Every row gives one point. Each table stands for the endless flat space through its points: a line for two points, a plane for three, and so on. Write the one point that lies in both, or say that there is none.

First (2 x 3)
[[-18  -2  -2]
 [ -6  13   7]]
Second (2 x 3)
[[-16   6  -4]
 [ -7   9   8]]
They share: [-10   8   4]

First (2 x 6)
[[  1 -18  -9 -24  21 -14]
 [ -5 -16 -15 -34  27 -12]]
Second (2 x 6)
[[  0 -16   2 -22  11 -23]
 [  9 -28  -4 -25  17 -14]]
They share: no point

First (2 x 9)
[[  8  17  23  11 -29   8 -10 -22  -6]
 [ 12  -3  15  -1 -13  20  -2  -2  14]]
Second (2 x 9)
[[ 17  11   8  11 -21   7   6 -26   5]
 [  5  -1  16   7 -17  19 -14 -14   5]]
They share: no point

First (2 x 14)
[[ -8 -10   7  -4 -22 -24   4  17 -21 -19  21  -6   2  -1]
 [  7  -4   1   2 -13 -12  -5  11 -15 -19  21   0  -4  14]]
Second (2 x 14)
[[  1  -4  -5   2 -17  -8  -5   9 -23 -17  31 -14  -8   6]
 [ -5 -10  10  -4 -20 -26   4  18 -17 -20  16   1   4   3]]
They share: [ -3  -8   5  -2 -19 -20   1  15 -19 -19  21  -4   0   4]

First (2 x 20)
[[  2 -18 -21 -20  -7 -23   9 -17 -23 -14 -16 -24  23  -9  16   7   8 -15
    6  -6]
 [  2 -16 -29 -24   3 -35  17 -13 -27 -14 -26 -36  31 -19  14  -1  -2 -21
   -2 -10]]
Second (2 x 20)
[[ -7 -12 -14 -26 -17  -5   3 -18 -27 -12  -5  -7  25   1  26  17   2 -10
    7  -1]
 [  1 -36 -14 -14  -5 -25   3 -22 -19 -20 -25 -23  13  -3   6   1  14 -10
    7 -13]]
They share: no point

First (2 x 24)
[[  0   0  15  21  17 -16  -3   5  -4  11  -7  13   5   5  12   2   6  18
  -17 -18   3 -22  -4  -2]
 [  0  -4  13  25  20 -20  -3   0  -5  11  -3  12   5   2  17   1   5  24
  -17 -22   6 -24  -8   2]]
Second (2 x 24)
[[ -7  -3   9  10  -9 -14 -12  -4 -19  15  -4  -2  -6  20  -4  13   2  -5
  -12 -16 -19 -12  10   3]
 [ -2  12  14  15  21  -9   3  21   1   0 -24  23  14  -5   6  -2  12  25
  -27 -21   6 -22  -5 -17]]
They share: no point

First (2 x 24)
[[  0  -2 -12 -22 -17  16   5 -12  10 -18  21 -11 -16 -16 -16  -9  -5 -10
   -6  -5   5 -18 -13 -17]
 [-10   0  -8 -28 -25   8  15  -2   8 -14  27  -1 -22  -8 -12 -21 -13 -20
   -8 -15   7 -26 -19 -21]]
Second (3 x 24)
[[  3  -2 -13 -24 -12  14   2 -16   7 -18  26 -18 -15 -23 -26  -6   3  -6
   -8   6   3 -17  -5 -18]
 [ -1 -12 -17 -16  -4  17  -9 -29  -1 -23  33 -31  -7 -35 -30   3  -4   7
    4  12 -11  -8   5 -30]
 [  1  -9 -16 -17  -7  18  -6 -25   3 -22  28 -26  -9 -30 -26   1  -3   3
    1   8  -6 -10   0 -25]]
They share: [  5  -3 -14 -19 -13  20   0 -17  11 -20  18 -16 -13 -20 -18  -3  -1  -5
  -5   0   4 -14 -10 -15]

First (3 x 24)
[[-13  -2 -23  -2  22  -6 -10   8  -8  11   0   4  -6   4  18 -22  18 -17
   -9   2  -3  14  -5  -1]
 [ -1   1 -12  -3  13   0  -2  16 -16  20   1   1   4  13  24 -14  15 -21
    1  -1  -8   2   0  -8]
 [ -8  -3 -19  -5  19  -3  -7   9 -13  15  -2   5  -1   6  22 -18  15 -22
   -5   0  -6   9  -5  -3]]
Second (3 x 24)
[[-13  -2 -13 -13  -8  -9  15   6  -9  11  11   7 -19  16  33 -39   3  -4
  -19   2  -4  11   8 -36]
 [ -1  -2 -31  -7  -2 -15 -15   0  -3   5  11   7   5  40   3 -33  15  14
   -1  20   8   5   2 -12]
 [  0  13 -10  16  26   2 -10  32 -10  22   6 -13   7  12  13  -5  31 -17
    8  -1  -6   2   4   5]]
They share: [ -4   7 -13   5  13  -3  -3  21  -9  17   8  -5  -1  16  18 -18  21 -10
  -1   2  -4   5   5  -9]

First (2 x 24)
[[ 31  -8   2   1  -1   5 -35 -19  -9  25 -21  23   8   9 -11 -13   6 -23
   24 -24  23   5  -4 -16]
 [ 25  -4   5   6   2   6 -30 -15  -5  20 -21  20  12   6  -6 -14   2 -21
   20 -19  21   6  -1 -16]]
Second (2 x 24)
[[ 23   5  12  15  18   4 -27 -10  -7  22 -18   5  12   0   2 -28 -16  -8
    7   0  22  10   9 -17]
 [  7   5   4  23   6   8 -15  -2   9   2 -34  21  36   8   2  -8   8 -28
   23 -16   2   2   5  -9]]
They share: no point

First (3 x 24)
[[ -9 -12 -25  18 -19  -3 -13 -16 -15   7   3  36  -8 -13 -21 -13   4   9
   -3  -7  22  -9   8  22]
 [-19  -6 -23  14 -17 -11  -9 -20  -9  11   3  46   0  -3 -27 -23  -6   1
    5 -13  20  -5  20  34]
 [  2 -14 -22  16 -19   9 -17  -9 -17  -3   6  21 -18 -23 -15  -3  15  18
  -11  -3  20 -11 -10   7]]
Second (3 x 24)
[[ -5  12 -19  -8 -30  25 -14 -16 -10  -8 -12  29 -10 -20 -22 -14  22   9
  -31  17  11 -23 -35  -2]
 [  4 -21 -16  25  -3  -2 -17   5  -7  -8  27  17 -19 -11 -10   4  -2  21
   14 -28  14  10  10  25]
 [-14  -3 -10 -11 -27  10 -11 -31 -19  -2  -3  17 -19 -35 -34 -32  28   9
  -22   2  26 -26 -20 -11]]
They share: [ -2  -7 -16   8 -16   9 -15  -8 -10  -7   9  21 -16 -18 -18  -8  11  15
  -7  -8  15  -7 -10  10]

First (2 x 24)
[[  1  -2  10   6   6 -30   5   3 -16   3 -25  16  13  15 -31 -24 -20  -4
    7 -22  -1  -3   9  22]
 [ -7  14  18  14   6 -18   5  -5   4  19  -1   8  13  -1  -7 -12  -8   4
  -13 -14  19 -19  13   6]]
Second (2 x 24)
[[ -2 -10  32  24  13 -30 -13  -5 -10  28  -3  15  -4  -9 -22 -30  -3  15
   -5 -12   5  -2   8  23]
 [-10  10  16  12   1 -22  11  -9  -2  12  -3   7  12   3 -10 -14 -15  -1
   -9 -12  21 -22  16  11]]
They share: no point

First (3 x 24)
[[ 33   0   0   9  14 -11  12  -3 -11   4 -19 -16   6 -28  -5  18  -2  15
   21 -30  -4 -16   1  12]
 [ 29  -2   1   5  13  -6   9  -4 -10   1 -17 -18   3 -26 -10  15  -6  12
   16 -25 -10 -16   1  17]
 [ 19   2  -1  -3  11  16   9 -14   6 -17  -9 -30   3 -26 -28   1 -24  12
  -14  -5 -38  -8   7  49]]
Second (3 x 24)
[[ 11 -21   7 -14   9 -11  -8  -9 -16 -13 -17 -26   7 -29 -18   1  -4  11
    8  -6 -28 -13   2  30]
 [ 14  -7   8   0   8  29   2   3 -12  12  -2  -5 -27  -3 -27  27 -14 -13
    9 -23  -9 -19  -1  20]
 [ 14 -13   8  -6   8  11  -4  -3 -14   0 -10 -15 -13 -15 -25  15 -12  -3
    9 -15 -17 -19  -1  22]]
They share: no point

First (3 x 24)
[[  4   1  13  -5 -21 -24  13 -15   9  10  15  -3  20   9 -10  12  14  12
   -6   9  16  -3  -6   0]
 [ -6  -7  20  -1 -23 -23  14  -8  11   9  17   0  20   8 -10  11  25  20
   -5   8   6  -4  -7   2]
 [  2  -1  14 -13 -17 -19  20 -20  17   7  13  -6  18   6 -10  17  13  12
    1   6  14 -14   3   2]]
Second (3 x 24)
[[-16  12  12 -23 -35 -33  11  -8  25  -6   4 -21  24  28 -29   4   5  13
  -12  16  22 -22   6  -4]
 [ -2  -6  32   4 -22 -23  22  -5  16  10  24  -2   2  -6  -2  11  24  11
    1  -8   8   6   6   9]
 [ -1  -1  13  -9 -14 -16  22 -15  13   8   5  -3  24  12 -15  17  23  14
   -2   6   7 -14  -5  -5]]
They share: no point

First (3 x 24)
[[-14  -4 -20   3  -1   9  19  28  -4 -14  32 -16   1  10 -13  22  19  -3
    2  18   0 -25  -7  -3]
 [-17  -2 -11  38 -13  33   9  -2 -23  -3  -2  15 -15  12  -3  18  -7 -19
    7 -15  20  -4 -19  -4]
 [-18  -2 -14  33 -13  29  13   4 -20  -6   4  10 -13  12  -5  20  -3 -15
    8 -10  16  -9 -19  -3]]
Second (2 x 24)
[[ -8  -5 -23  -1  -2  25  -3  17   1  -9  28 -21 -11   0 -15  16  18 -16
    2  11  -6  -1  -2 -12]
 [ -8  -7 -21   5  -3  20   3  15  -4  -7  23 -15  -7   4 -10  15  15 -15
   -1  11  -1  -6  -4 -11]]
They share: no point

First (3 x 24)
[[  8  18  -5  -3   6  -1  -6  -3 -15   1  13   5  13   3  -1 -15  -9 -18
  -18 -12   4  -2 -17   2]
 [  9  15   6  -2   5  -3 -14 -13 -38  -6  21  30   3 -16   2 -22   0  -5
   -8   4 -23   6  -1   1]
 [ 16  -6   5   5  -2  22  -5   8 -17 -16  12  10  11  -6 -16  -6 -15 -18
   -3  -1  -4  -3  -6   7]]
Second (3 x 24)
[[ 19  12 -22 -15  -3  -8  12 -14 -30  23   9  14  15 -14   5  -3  -4  -8
  -32 -33  13  -6 -13   4]
 [  5  21  13   9   8 -13 -19  -4 -17 -16  29   4   2   2  -5 -30 -12 -19
   -9   2 -10  14 -25  -9]
 [  4  18   8   6   6 -11 -15  -5 -21 -10  24   8   3   1  -7 -24 -13 -17
  -11  -3  -5   9 -19  -8]]
They share: no point

First (2 x 24)
[[-21 -10  17   6  -5  21   0   2 -25 -13 -16  -6  -1  14  -5  15  30 -22
    5  -7 -17  22  34   9]
 [ -3   8  17   6 -17   9  24  32  -7  23  14  12  11   8   7 -15   6   8
   35  29 -17  -2   4  21]]
Second (4 x 24)
[[  4 -18  16  15  -3  38   4  33   7 -11   3  16  17   4  -7   7  28  -9
   16  -6 -11  12  39  15]
 [-26   9  22  -6 -14  16  11   6 -26   6  -8   5   5  13  -5  -2  15 -23
   10  13 -27  15  10   7]
 [-23   5  11   0 -22 -13  -4  23 -11  29 -16 -16  27  29 -26  21   2 -32
    8  15 -41  16   9  13]
 [-43  23  24 -19 -20   7  19 -11 -47  13 -10   2  -8  13   2 -10   7 -26
    9  24 -31  16  -7   5]]
They share: no point

First (3 x 24)
[[  3 -23  -6  -6   6  17  16 -17  32   0  11  -5   9  22  -3  26  -6  18
   24 -20  20  -4 -11   9]
 [-17   2   9   9 -19  42  26   3   7  20   6  20  39  -3  17  16  19  18
   24 -15   0 -29 -16  -1]
 [ 13  -3  -1   9  31  -8  11  -2  22 -10  26 -30  -1   7  -3  -4 -16   8
   -6 -15  30   6  14   4]]
Second (3 x 24)
[[-23 -30  18   1   0  17  -5 -29   9   0  24 -14  13  10  -3  18  -1  16
  -27 -27  21 -35 -15  19]
 [  7   0   6  -5  24  -1  13   7  27 -18  30 -20  25  22  21  12  -7   4
    9   3   9   1  21  -5]
 [ 32  20  -7  26  25  17  30  21  19   5   9   6  18  -5   7  -7 -11   1
   33 -17  26  15   5 -16]]
They share: no point

First (2 x 24)
[[-20 -18 -17 -13  -7  -8  -3   2  -6  -7   8   9 -28 -33  12  19   2  -1
   26 -15 -10  -3 -13  -1]
 [-15 -18 -14 -15  -8  -4  -7   3 -10  -9   3   8 -25 -29  12  18  -2   3
   21 -17 -13  -7 -11   0]]
Second (4 x 24)
[[  3 -29 -19  -1  -9  -6 -15  13   5 -31 -12   9 -24  -1   7  35 -19  -2
    1 -11   2   9   5 -10]
 [ 10 -18   9 -10  -1  16   1   9  -1 -24  14  -4 -15 -15  30  22  16  -9
   35 -31 -22 -15 -23   5]
 [-13 -30 -31 -11 -16 -13 -25  12  -8 -22 -27  17 -26  -6   0  29 -31  13
  -13  -7  -3   6  16 -12]
 [ 22 -20  17 -10  -3  22   5  11   1 -30  20  -8  -7 -13  24  30  20 -19
   39 -23 -12  -9 -29   5]]
They share: no point

First (2 x 24)
[[  3 -15  -5   4  22  10 -21  -1  12  14   1 -20  -9  -4  -6 -14 -30 -27
  -14 -17   2 -10   1   6]
 [ 23  15  25   9   7  15  -1 -26   7  24  -9  -5 -14  11   4   1  -5   3
  -24 -17  -8  20  11   1]]
Second (3 x 24)
[[ 16  -9   3  -4  25  17 -21 -19  11   0   2 -27  -7  -5   8 -11 -18  -4
  -12 -14   0  -9   0  -4]
 [  9  -2  10  12  13   8 -10  -8  12  24  -4  -8 -16   8  -5  -6 -24 -18
  -22 -16  -2   5   9   5]
 [  4  11   7  12   1  13  -1   1  -1  48 -14   1  -3  -1 -20  -7 -10 -36
  -20 -30  -8  23   4  24]]
They share: [ 11  -3   7   6  16  12 -13 -11  10  18  -3 -14 -11   2  -2  -8 -20 -15
 -18 -17  -2   2   5   4]

First (2 x 24)
[[ 26  -2 -14 -16  -6   0  22  35   4  12  -4 -12  36 -15 -13 -10  23 -20
  -19 -26   1   9 -15  -1]
 [ 18  -4 -14  -8   0   0  10  23   4   0   0  -2  26 -17  -9 -10  19 -10
  -13 -20  -9   1 -13  -9]]
Second (3 x 24)
[[ 36   5  -1  15  17  -6 -14  -8  31 -11 -18   0  30   9 -14 -24  20  12
   -9   0 -35   7 -16  -6]
 [ 41   4   4  20  18  -3 -17 -13  37 -12 -19   3  36  15 -13 -22  26  13
   -7   1 -38   9 -15 -10]
 [ 11 -14 -11  -5  -4  11   9  22   0  -5  13  12  29 -22   0   4  29 -14
   -6 -26  -7  -5  -7 -27]]
They share: [ 14  -5 -14  -4   3   0   4  17   4  -6   2   3  21 -18  -7 -10  17  -5
 -10 -17 -14  -3 -12 -13]

First (2 x 24)
[[-25   3 -18 -18   0 -16 -11  -3 -13 -10  22  -3 -11 -17  20   5 -17   3
  -17  13  19 -12 -21  -8]
 [-13  -9 -12 -18  18  -7  -8  -9 -25   8  13   9   1 -14  23 -10 -14  -9
   -5   7   7   6 -21 -20]]
Second (3 x 24)
[[ -5   7 -13 -40  10 -12 -14  -9 -25   7  30   3 -24 -27  35 -10 -14   2
  -26 -10  20 -25 -33  -7]
 [ -6   9  -4 -40   8 -21 -14  -4 -31   3  35   5 -28 -32  33 -11 -15   4
  -22 -12  12 -24 -27  -4]
 [-28   3 -11 -15  -1 -14  -4  -4 -23  -5  20   4 -11 -22  14   7 -22  -2
  -14   9   6  -7 -20 -18]]
They share: no point

First (3 x 24)
[[-14  20  30  -1   5 -14 -15 -12  26 -13  19 -11  -6   0  11  -7   9  -5
    6   1 -30 -21  27 -19]
 [-10  19  22  -9   6 -14 -14 -20  13 -14   8  -6   5  -4   3   7  13   0
   -4   0 -27  -9  19 -15]
 [-14  10  -5 -31  -5  -9 -15 -27  -9 -23 -21  -6  34   0  -9  38  19  20
  -14  11 -15  14  17  -9]]
Second (3 x 24)
[[-24  30  14 -29  24  -6 -12 -38   1 -20  18  -3  34  12  -1  16  25  18
  -18   2 -15  -3  17 -16]
 [-12  10   2 -14   1 -18 -12 -19  11 -28  -2  -8  17  -4  -3  29  24  10
   -6  13 -30 -14  27 -27]
 [-20  30  10 -28  23 -10 -12 -37   7 -28  18  -6  35  12   1  23  30  18
  -22   7 -24 -12  23 -25]]
They share: no point

First (2 x 24)
[[ 15 -12 -12 -20   0 -12   5   9  21  13  22   3   0   8  -3 -13   4 -17
   -9  11  19  14  -5  17]
 [ 12 -15  -7 -19   6  -7   1  13  25  10  25   8   2   3   1 -14   8 -13
   -7  11  22  18  -6  19]]
Second (3 x 24)
[[  0   6 -20 -30  -6 -23   6  11   8  22  28  10 -11   7 -19  -3  -3  -9
    4  -4  31  19  -7   3]
 [ 38 -20 -24  -6 -16 -17  10 -11  24  16   8 -14  11  21   5 -25  11 -21
  -18  22   5   1   9  25]
 [ 32 -15 -25  -9 -16 -19   9  -9  21  18  11 -10   8  19   1 -22  10 -17
  -13  17  10   4   8  21]]
They share: [ 18  -9 -17 -21  -6 -17   9   5  17  16  19  -2  -2  13  -7 -12   0 -21
 -11  11  16  10  -4  15]

First (2 x 24)
[[  7  -1 -17  12   5  -3   7   7   6  29 -13  12  13   8  -4 -21 -10  15
   -9   9 -16  -6  -6  28]
 [-13   9 -27  22   0 -28 -13  22 -14   4 -13 -13  33   3 -14 -16  10  25
    6  39  -6   9  19   3]]
Second (2 x 24)
[[ 14  -6  -9  28   6 -13 -13  16   1  10  -4  20  18   9  -2 -13 -14  16
   -9  36   3   0  10  12]
 [  9  -3 -13  24   5 -13  -9  15   0  13  -7  14  19   8  -4 -15 -10  17
   -7  31  -2   0   8  14]]
They share: [ -1   3 -21  16   3 -13  -1  13  -2  19 -13   2  21   6  -8 -19  -2  19
  -3  21 -12   0   4  18]

First (2 x 24)
[[ -3 -24  12   4   7 -30 -10 -19 -13  12  24   3   3   0  17 -11  34  -9
  -14 -11  13 -16  14  -3]
 [ 21   0   6  -2 -23  -6  20 -19  17   6 -12   3 -27 -18  -1 -11   4  21
  -14 -23  19 -22 -16  -9]]
Second (4 x 24)
[[  9 -17  16   8 -12 -23   2 -16   4  -1  -8  -1 -22  -8  13   0  27   7
  -11 -18   7 -12 -16 -10]
 [  2 -16  21  29 -21 -16  20   1  12  23 -15   6 -16   9   5   1  45   6
  -25 -19  -2   1   3   1]
 [  5 -18  27  17 -21 -28  -5 -15   4  -9 -19 -12 -31  -8  23   7  32   6
    2 -20   2  -2 -34 -15]
 [ -3  -9  24  28 -26 -15  14  -4   8  27  -6  -3 -12   6  11  -8  37   3
  -11 -20   7   2   2   0]]
They share: [  9 -12   9   1  -8 -18   5 -19   2   9   6   3 -12  -9   8 -11  19   6
 -14 -17  16 -19  -1  -6]

First (2 x 24)
[[ 17   7   2 -15 -16   2 -15  -2  15  -5   0   4 -15  12   7   8 -12  -5
   18  16  -4  24 -16  10]
 [ 29   3  12 -17 -24  14  -7  -6  27 -13 -10  16 -23  24  19  -2 -16  -1
   14   8  -2  30 -10  20]]
Second (5 x 24)
[[ 25  15 -15 -14  -4  -8 -19  12  -7 -15  -5  18  -7  14 -11  19 -18 -19
   28  24  -5  29 -27   5]
 [ 12  13  -4  -5 -26  -8 -20   5  25  17   8 -12  -3  17  -8  16  -3   9
   17   1 -16  21  -9  -2]
 [ 26  24 -15 -17  -4  10  -7  -2 -10  -7  -5  26 -11   3  -9  -4 -25  -8
   47  18  -5  14 -29   4]
 [ 12  21  -2 -14  -9   1 -22  -3  14  -2   2  -1   7  11  -9   9  -6  -7
   29   6  -8  26  -8  -4]
 [  4  20   5  -8 -21  -3 -27  -4  35  14   9 -21  15  17 -10  13   6   6
   19  -9 -15  27   6 -10]]
They share: [ 11   9  -3 -14 -12  -4 -19   0   9  -1   5  -2 -11   6   1  13 -10  -7
  20  20  -5  21 -19   5]
